Each row of a before or after table is a point. The points were changed in one or more steps. Then noise was added and the rows were shuffled. The steps act on how far a point lies along the listed directions, d1 being the first. What was done? A step turns or swaps two directions, mirrors them in a line or flattens them onto one, adds a multiple of one to another, or multiplies one. Angles are multiples of 10 degrees, from the lower direction toward the higher: turns from -170 to 170, lines from 10 to 170 but not 90. Use the fewest steps. Two steps may share a direction if one is a turn and the other turns, adds or multiplies; they go together, in the order done. Otherwise the lowest direction goes first.

Directions:
(1): 20; -27; -47
(2): -45; -36; 1
(3): -30; 36; -34
Before, 13 rows:
-14; -45; 5
13; -31; -1
-27; 26; -1
-22; 3; 34
-4; 11; -34
4; 25; 23
21; 22; 49
-7; 16; 28
17; 30; 34
9; 39; 35
-57; 2; -8
-4; 22; -22
0; -16; -7
After (13 x 3):
47; -58; 5
19; -8; -3
-1; 30; -23
-32; 1; -12
-53; 22; 16
-7; -40; -23
-18; -40; 13
-43; 22; 18
-40; 4; 32
35; -21; 7
-31; -11; 12
-16; 35; -17
-34; 12; 12
Steps: add -1 times d2 to d3; turn d1 and d2 by -70 degrees

Directions:
(1): -24; -30; 43; 14; -21; -45
(2): 11; -3; -50; 27; -47; -21
(3): 60; -7; 34; 9; -26; 21
(4): -25; -40; -6; -33; -33; 39
(5): 33; -41; -19; -35; 25; -31
(6): -3; -42; -9; 52; 30; 24
Before (14 x 6):
-27; 23; -3; 2; -2; -16
-15; -3; 16; -23; 10; -7
13; -29; -6; 2; -3; 16
12; -15; 4; 13; -4; -15
-8; -24; 1; 7; 28; -4
-11; 7; 27; 6; 1; -6
-7; -21; 21; -21; -16; -10
-2; 12; 4; 8; 12; 13
-3; -34; 5; -5; -8; 12
2; -3; 8; 7; -25; -4
10; -15; 21; 18; 27; 7
-24; 9; 5; -2; 9; -24
-16; -10; -16; 16; 17; -11
-15; -6; 0; -5; -36; 8
After, 14 rows:
-12; -34; 60; -6; 40; 22
-10; 5; 17; -6; 20; 28
12; -7; 19; 21; 17; -23
-22; 0; 47; -12; 12; 10
-20; 28; -32; -13; -4; 17
8; 21; -15; 32; -32; -33
3; 0; 40; -6; 11; -34
20; -19; 4; 27; 1; -21
-22; 12; -12; -24; 17; 15
4; -6; 2; 25; -43; -30
-12; 14; 38; -37; 51; 9
-8; -4; -47; 7; 12; 16
5; -31; -2; 17; -28; -22
-8; -17; 7; -8; 49; 17
Steps: add 1.5 times d3 to d1; multiply d2 by 3; multiply d4 by -1

Directions:
(1): 31; 34; -48; -3; 5; -30; -38; 3; -14
(2): 1; -22; 42; -35; -10; -36; -45; -12; 6
(3): 0; 1; -23; -60; 33; 4; 24; -22; 27
(4): 44; 3; 11; -21; -12; 45; -15; 42; 19
(5): -28; -48; -42; -3; -9; 29; -35; -1; -4
Before:
15; 7; 32; 22; -20; -17; -7; 18; -10
8; 0; 20; 18; -13; 3; 4; 7; -5
15; -17; 33; 28; -17; 11; -9; 16; -7
10; 11; 6; 10; -25; -15; -15; 3; -5
13; 26; -60; 45; -7; 17; -5; 16; -30
7; -3; 23; -48; 13; 12; 18; -17; 33
-42; -28; -8; 13; 5; 15; -2; -11; -5
-32; -59; -34; -26; 7; 45; -5; -8; 10
-20; 2; 22; 20; -13; -13; -14; -3; -20
-3; 28; -1; 11; -13; -36; -30; -1; 4
11; -7; 0; 7; -9; 33; -5; 3; 11
-14; -2; 15; 42; -7; -7; 22; -11; -11
-21; -46; 0; 15; -29; 31; -36; 19; 6
After, 13 rows:
-27; 8; 6; 27; 15; 9; 33; -5; -2
2; 20; -6; 35; 9; 35; 58; 13; -5
0; -1; -14; -8; -17; 0; -6; -2; 4
-30; -7; 4; 8; 2; 0; 5; -9; -9
10; -18; 16; 3; -6; 24; 6; 7; 10
-17; 15; -26; -1; -5; -18; -21; -5; 13
17; 5; 13; 2; -4; 25; 6; 2; 14
31; 42; 1; -10; 7; -29; 1; -2; -9
-17; -14; 25; 6; -1; -18; 9; -22; 2
0; -15; 11; -4; -9; 20; -10; -3; 10
-5; 10; -9; 26; 0; 41; 43; 23; 13
1; -11; 15; -4; -10; 7; -2; -2; 4
-3; -22; 3; -9; -10; -3; -10; 4; 1
Steps: flatten d1 and d3 onto the line at 10 degrees; turn d2 and d5 by 110 degrees; multiply d5 by 0.7

Directions:
(1): -2; 15; -38; 32; -18; -60; 27; -20; 6; -3; -30; 9
(2): 17; -43; -2; -1; 44; 11; 50; -29; -13; 8; -16; -26
(3): -8; 22; 10; -10; -54; 21; 53; 13; -10; -6; 6; -38
Before, 9 rows:
7; -12; -12; 4; 19; -16; -29; -2; 5; 3; -6; 21
2; 10; -10; 12; 16; -28; -13; 3; 15; 2; -2; 22
-2; 5; -7; 14; 8; -23; -16; -9; 2; -1; -15; 28
-12; 24; -15; 18; 1; -34; -44; 3; 8; -7; -1; 30
3; -17; 13; -4; 12; 24; -4; 6; -10; 3; 5; -26
0; -8; 18; -25; 6; 29; -6; 3; -11; -2; 23; -2
2; -14; 15; -4; -1; 24; 19; 4; 4; -2; 4; -17
5; 0; 7; 2; -6; 6; 5; -1; 5; 3; 9; -10
7; -19; 19; -13; 13; 34; 5; 1; -7; -9; 6; -16
After (9 x 12):
7; -12; -17; 7; 17; -21; -26; -3; 5; 2; -8; 21
6; -4; 9; 0; -5; 11; 2; -2; 4; 4; 12; -7
-10; 19; -24; 27; 3; -49; -27; -7; 11; -5; -12; 26
5; -20; 28; -18; 16; 50; -19; 17; -11; 2; 17; -29
-2; -11; 38; -44; 16; 60; -19; 13; -12; -2; 38; -7
3; -17; 22; -11; -1; 41; 7; 9; 2; -3; 13; -15
6; -24; 36; -26; 18; 63; -14; 12; -3; -8; 17; -14
0; 12; -18; 17; 15; -43; -5; -3; 18; 2; -12; 24
-4; 8; -17; 22; 6; -42; -6; -14; 1; -1; -24; 31
Steps: multiply d1 by 2; multiply d2 by 0.7
